Rows are points. Each copy is the shape, with its points in the same order, stretched, turned, moved and blurred by noise. Is it also mirrored, or only turned?

Shape (6 x 2)
[[ 2.1  0.9]
 [ 3.3 -6.5]
 [-2.0  7.3]
 [ 6.3 -5.2]
 [-0.1 -2.6]
 [-1.9  2.2]]
Copy 1 (6 x 2)
[[-0.6  1.6]
 [ 3.1  6.3]
 [-2.0 -4.4]
 [ 0.5  7.6]
 [ 2.7  2.6]
 [ 1.0 -1.5]]
Copy 1 is: only turned
Copy 2 (6 x 2)
[[ 1.7  3.8]
 [ 9.6  0.2]
 [-7.5  4.2]
 [ 9.9  3.6]
 [ 3.2  0.0]
 [-3.0  1.9]]
Copy 2 is: only turned
Copy 3 (6 x 2)
[[ 1.1  1.7]
 [-6.0 -4.7]
 [ 8.3  5.0]
 [-6.1 -1.3]
 [-1.3 -2.6]
 [ 4.1  0.7]]
Copy 3 is: mirrored
Copy 4 (6 x 2)
[[-1.7 -1.6]
 [-8.0 -2.3]
 [ 4.8  3.8]
 [-7.4 -7.3]
 [-5.1  1.3]
 [-0.5  4.6]]
Copy 4 is: only turned

Shape (9 x 3)
[[ 7.3 -4.5  5.6]
 [ 1.9  0.4 -1.2]
 [ 6.8  7.9  0.9]
 [-2.1  4.5 -2.1]
 [-3.0  5.1 -1.2]
 [ 5.4 -6.9 -1.3]
 [-3.7 -2.5 -5.9]
 [-5.2  3.5  2.6]
 [-0.2 -0.9  1.7]]
Copy 1 (9 x 3)
[[  9.2   3.8  -6.9]
 [ -0.5  -2.9  -1.4]
 [  7.5  -6.6  -4.4]
 [ -2.9  -6.9   2.8]
 [ -2.7  -6.4   3.5]
 [ -0.5   2.5  -5.2]
 [-10.4  -3.6   3.2]
 [ -0.5  -3.2   4.6]
 [  1.0  -0.9  -0.6]]
Copy 1 is: mirrored
Copy 2 (9 x 3)
[[ 0.9 -7.8 -3.5]
 [-2.2 -3.4  4.3]
 [-8.6 -4.3  2.1]
 [-4.4  0.4  5.5]
 [-4.7  2.0  4.2]
 [ 3.3 -8.2  2.9]
 [ 2.6 -2.1  7.6]
 [-2.3  3.3  1.8]
 [ 0.0 -2.3  1.9]]
Copy 2 is: only turned

Shape (7 x 4)
[[ 3.1  1.2 -6.0 -3.9]
 [-1.0 -0.8  6.6 -2.4]
 [-5.1 -2.9 -6.5  3.8]
 [-2.2 -4.5  5.8  0.3]
 [-6.5  5.3 -4.3  4.3]
 [ 1.3 -5.1 -0.6  5.9]
 [-0.1  1.5 -0.2 -3.9]]
Copy 1 (7 x 4)
[[ 3.6 -4.8  6.7 -8.4]
 [ 0.0  2.8 -7.1 -5.0]
 [ 5.5  1.0  6.5  9.4]
 [ 2.3  6.1 -6.8  0.4]
 [-4.5 -1.9  7.2  7.7]
 [ 0.3  7.5  1.7  3.7]
 [ 1.6 -2.6  0.5 -6.4]]
Copy 1 is: mirrored
Copy 2 (7 x 4)
[[-6.7 -2.4 -0.1 -2.3]
 [ 1.7  6.8 -3.7 -3.0]
 [ 4.6 -7.1  3.1 -2.2]
 [ 5.9  3.2 -4.4 -2.8]
 [ 0.3 -0.6  9.4 -3.0]
 [ 4.5 -3.5 -1.0  1.6]
 [-3.4  3.2 -0.7 -3.6]]
Copy 2 is: only turned
Copy 3 (7 x 4)
[[-0.2  6.0  0.9  4.9]
 [-3.5 -5.8 -2.3  0.9]
 [ 4.7  2.0  4.0 -8.1]
 [-2.4 -5.7 -5.1 -3.6]
 [ 6.2 -0.6  7.8 -4.0]
 [ 4.0 -1.7 -6.0 -4.3]
 [-2.1  0.4  1.7  2.6]]
Copy 3 is: mirrored

Shape (9 x 4)
[[ 8.6  1.2 -3.1  3.6]
 [-2.4 -1.6  5.9 -3.5]
 [ 2.0  0.6  3.5 -4.0]
 [-5.3 10.9 -8.7 -1.9]
 [ 2.8  0.4  1.2  4.2]
 [-2.5 -2.2 -0.5 -3.5]
 [ 2.6  6.6 -1.9  3.4]
 [ 5.1  5.4 -5.9  4.4]
 [-0.5 -0.9  2.8 -8.8]]
Copy 1 (9 x 4)
[[-4.6 -4.6  2.8  0.3]
 [ 5.3 -5.3  1.8  2.3]
 [ 2.3 -6.1  2.9  3.4]
 [-1.3 -7.5 -8.7 -0.3]
 [ 0.3 -3.6  2.7 -2.0]
 [ 2.4 -2.0 -0.3  2.9]
 [-2.0 -6.1 -0.9 -2.2]
 [-5.0 -5.3 -0.2 -2.5]
 [ 3.5 -4.6  2.0  6.2]]
Copy 1 is: mirrored
Copy 2 (9 x 4)
[[10.4  2.2  2.9 -5.1]
 [-1.7 -3.4 -1.2  2.9]
 [ 1.6 -4.7  0.9  2.6]
 [-6.7 -0.1  9.7 -4.1]
 [ 4.7  2.4 -0.8 -5.8]
 [-1.2 -0.1  2.8  4.1]
 [ 2.7  0.5  1.5 -8.6]
 [ 6.7  3.5  4.3 -7.8]
 [-1.2 -6.0  4.0  9.2]]
Copy 2 is: mirrored
Copy 3 (9 x 4)
[[ 0.8  4.1  4.8 -6.1]
 [ 3.6  0.8 -4.8 -2.9]
 [ 5.7  2.3 -2.0 -7.6]
 [ 3.5 -1.4  8.3  9.0]
 [-1.6  1.5  1.2 -1.6]
 [ 3.7  4.5 -1.1  0.5]
 [ 0.5 -1.3  5.9 -0.7]
 [-0.3  1.8  8.1 -1.4]
 [ 9.1  3.6 -3.4 -7.0]]
Copy 3 is: mirrored

Shape (10 x 6)
[[  0.9   4.4   2.7  -1.4  -3.9  -3.5]
 [  0.8   2.9   1.0  11.7   0.7  -3.9]
 [  0.1  -1.7  -0.8  -3.0   4.4   0.9]
 [ -0.7   6.0  -5.1   1.2   0.5  -3.0]
 [ -3.5  -9.5   0.4  -0.9   2.7  -1.1]
 [ -2.8   5.8  -4.8  -1.7   4.8   0.7]
 [ -4.0   4.9   2.5  -3.0   5.0  -4.0]
 [ -7.0   4.9  -1.8  -3.0   2.3   2.5]
 [ -0.8   5.4  -0.6   3.6  -1.1  -1.3]
 [  0.2   0.0 -13.4  -2.7   4.6  -2.6]]
Copy 1 (10 x 6)
[[-1.5 -2.6 -3.7  4.1 -5.0 -0.2]
 [ 0.4  1.5  7.5  7.9 -4.8 -1.1]
 [-1.2  1.2  0.6 -3.7  0.4  4.3]
 [-0.7 -6.0  2.8  3.9 -3.9  4.0]
 [-5.5  3.1  1.6 -3.5  4.3 -0.8]
 [-0.6 -4.8  1.8 -1.5 -4.1  6.7]
 [-4.5  0.5 -0.5  0.6 -5.0  6.1]
 [-2.1 -4.7  0.5 -3.5 -5.5  3.2]
 [-0.1 -3.2  2.3  4.5 -5.0  0.7]
 [-2.3 -8.0  4.0  0.1  4.2  8.4]]
Copy 1 is: only turned
Copy 2 (10 x 6)
[[ 4.8 -0.1  2.7 -2.4  5.5 -5.9]
 [-2.5 -7.1 -6.3  2.6  0.7  0.7]
 [ 2.3 -1.4  1.3  3.3 -5.0  1.5]
 [ 3.2 -3.6  3.6  3.4  4.3 -1.8]
 [ 1.8  1.9 -3.6  9.1 -8.2  3.9]
 [ 5.2 -3.7  5.2  3.7  0.9  1.8]
 [11.4 -2.8  2.2  2.5 -0.5  1.3]
 [ 7.4  0.3  5.4  3.7  2.9  2.9]
 [ 1.8 -2.9  0.8  0.1  4.5 -1.5]
 [ 1.3 -3.3  5.5 11.5 -2.4  0.0]]
Copy 2 is: only turned
Copy 3 (10 x 6)
[[  3.8   0.3   5.8   0.3   3.5  -6.0]
 [  9.3  -5.2   5.7   2.5  -9.6  -2.8]
 [ -1.9  -1.2  -4.6   0.5   2.3   0.5]
 [  2.4  -3.6   5.4  -6.5   1.5  -1.5]
 [ -1.7  -2.2  -4.0   6.5   1.7   8.1]
 [ -0.7   1.2   0.7  -6.9   0.1   0.7]
 [  6.0   4.3  -2.5  -4.1   1.2  -0.5]
 [ -2.1   6.0   2.9  -3.9  -0.8   2.6]
 [  3.8  -0.7   6.6  -1.3  -3.2  -3.2]
 [ -4.4 -11.1  -0.1  -9.3   8.2   5.2]]
Copy 3 is: mirrored
Copy 4 (10 x 6)
[[  6.2   0.6  -2.1   0.0  -2.9  -4.4]
 [  6.2  -4.7  -0.2  -2.3  13.3  -0.9]
 [ -2.2  -1.1   3.2   0.1  -2.8  -3.1]
 [  7.3   0.1   5.2  -6.1  -0.2  -6.6]
 [ -2.6  -1.0   6.7   6.7  -0.8   5.2]
 [  0.1   1.9   6.6  -5.3  -1.4  -9.2]
 [  0.1   4.1   6.6   4.2  -0.9 -11.2]
 [ -0.8   7.5   7.3  -3.0  -1.6  -7.6]
 [  5.8   1.4   0.7  -3.8   2.8  -4.5]
 [  6.3  -3.2  13.2  -9.4  -4.5  -1.6]]
Copy 4 is: mirrored
